Each row is a point. A path goes straight from each point to the next, and from the last back to the first. The post is the endless flat space through its rows: a point in 2 columns, a line in 3, a plane in 4, and so on, so that a path can go around it. How many times does the path go around the post? Going back the other way cancels.
In the rows, 128 means zero.

Post (2 x 3)
[[128 142  70]
 [ 87 111 193]]
Path (9 x 3)
[[105 196 126]
 [ 44 163  76]
 [ 90  89  64]
 [149 103  90]
 [191 151 108]
 [113 185 146]
 [ 60 168  90]
 [128 158 128]
 [111 135 203]]
Times around: 1

Post (5 x 6)
[[137 127 142 178 203  84]
 [136 103  82 128 120 136]
 [137 139 173 127 177  68]
 [183  91  82 184  33  98]
 [100 116 220 133 150 238]]
Path (12 x 6)
[[114 105  77 137 171  87]
 [158  75 185 163 119  99]
 [183  71 173 130 163 116]
 [ 98  57 163 104 179  92]
 [ 73  95  98 197 184 181]
 [120 182 168 163  86 173]
 [164 112  47 144 129 142]
 [197 115 123 134 108  41]
 [153  44 157 124 132 134]
 [202 109  76 163 146 109]
 [140 201 101 115 129 122]
 [ 71 130 101 196 135 121]]
Times around: 0

Post (10 x 11)
[[106 123 163  47 125  50 118 148 132 142 109]
 [193 147 137 121 210  94 152  67 106 122 153]
 [133 134 217  75 188 164 150  95 182 104  86]
 [140 122  78 203 124   9 171 178 181 147 110]
 [123 152 127 189 199  92   8 149 187 144 151]
 [199 177  67  71  76 183 220 148  83  88 114]
 [200 142 156 143  67  24 194 117 116 132 183]
 [130 158  65 131  60 154 149 201  58 223  94]
 [181 205  73 148  69 107 149 111  71 130  92]
 [184 156 190 137 200  84  86 172  68 117 135]]
Path (24 x 11)
[[104  83 159 113  83 149 151  90 127 161  91]
 [186 128 117 110 157  79 165 182  62 130  28]
 [171 158 170 105 183 102 114  93 158 169 110]
 [156 227 132  33  98 120 192 172  43 124 156]
 [ 85 139 148 155 153 103 163 111 175 113  55]
 [136 113  56 132 122 178 118 157  91 193 173]
 [120 164 133 117 148 114 199  83  60 122 126]
 [116 201 156 117 133 112 161 133  57 160 145]
 [134 132 153 185 174 186 178 187  83 157  69]
 [171 111 174 122 198 105 117 206 138  76 118]
 [169 111 144 148 107  76 109 156 139 204 136]
 [198 164 176 110 188 133  88 158 190 125 188]
 [165 195  51  87 159  41 212  64  97 116 144]
 [106 135 143 154 186  70 183  65  93 127 139]
 [142 104  98  99 115 114 162 161  99 179 125]
 [191 114 144 112 104  82 102 162 114 142 122]
 [197 170 178 158 165 122 124 185 152 137 132]
 [141 195 137 167 159 105 107 157  58 187 187]
 [ 85 190 178 171 116 148 115  80 169 101 144]
 [178 122 118 154 160  62 112 133 102 107 151]
 [211 134 167 152 112  94 148 108 136 128 101]
 [158 154 202 106 113 140 175 178 153 134  64]
 [111 143  35 106 107  79 155 155 112 209 145]
 [148 173 143 115 100 198 102 160 104 117 150]]
Times around: 4

Post (13 x 14)
[[130  96  66 178  41 202 129 142 147 209 133 132 134 120]
 [105 108 115 168  82 188  85 132 172 113  64 179  98  98]
 [148 123 116  46 119 137 155 174 159 155 160  71 150 134]
 [129 139 142 136 168 116 127  91 126 122 192 200 147 139]
 [121 130 108  63 202  57 157 131  63 181 179 136 143 111]
 [116 151  69 127 166 102 110 119 194 196 155 148 103 131]
 [174 137 170 105 110  58 117 109 109  82  78 121 142 130]
 [ 91  99 186 165 115 148 198 100 182 157 146 178  94  96]
 [140 116  58 113  73 138  87 108 155 162 167  77  96 101]
 [120 141  94 124 182 162 147 110  98 158 136 121 186  91]
 [130 141  69 140 152  84 132 120 150 140 160 188 136  58]
 [117 119  89 115  93 160 179  93 160  66 111 125 143 198]
 [136 116 147 200 103 158 118 213  56 116  87  63 138  67]]
Path (21 x 14)
[[153 142  58 134 122 122 183 179 101 198 155 174 134  62]
 [198 120  77 184  80 180  69 161 129 138  96 144 129  85]
 [209 101 151 132 108  75  89  83 135 127 161  99 150  90]
 [147 141 123 166 134 116  64 102 157 143 125 131 134 130]
 [ 92 126  86 160  70  75 108  57 180 112 112 188 133 131]
 [108 180 114 148 136 121 171 159  93 127 214 168 159 134]
 [143 141  89 106 146 153 153 118 103 201 174 162 164 131]
 [157 147 102 118 185 156 187 178 135 174 128 150 158 140]
 [169 102 131 122  98 105 161 122 187  79  89 171 142 134]
 [102  80  72 126 124 172 163 105 120 185 133  71 167 153]
 [ 87 100  94 104 100 164 152  99 163  93   7 147 164 135]
 [111 112 123 137  90 132 181 117 135 172 178  55 130 199]
 [119 155 158 123 131 100 141 178 144 112 172 151 134  98]
 [ 88 176 197 119 142 154 120 100 190 147 150 148 112 107]
 [134 177 116 166 109 162 139 122 149 132 149 111 132 142]
 [194 147 114 149  72 135 131 122 174 149 174 116  98 180]
 [159  68  79 105  90 193 142 122 102 138 149  98 132 120]
 [ 94  88  29 136 150 127 109 112 192 134 107 115  96  79]
 [176 122 113  98  98 103  88 120 126 129 130 123 222 104]
 [ 84  86  97  66  69 129 122 202 114 169 146 145  79 181]
 [156 169  81 115 118 170 164 233 104 178 169 137 184  43]]
Times around: 3
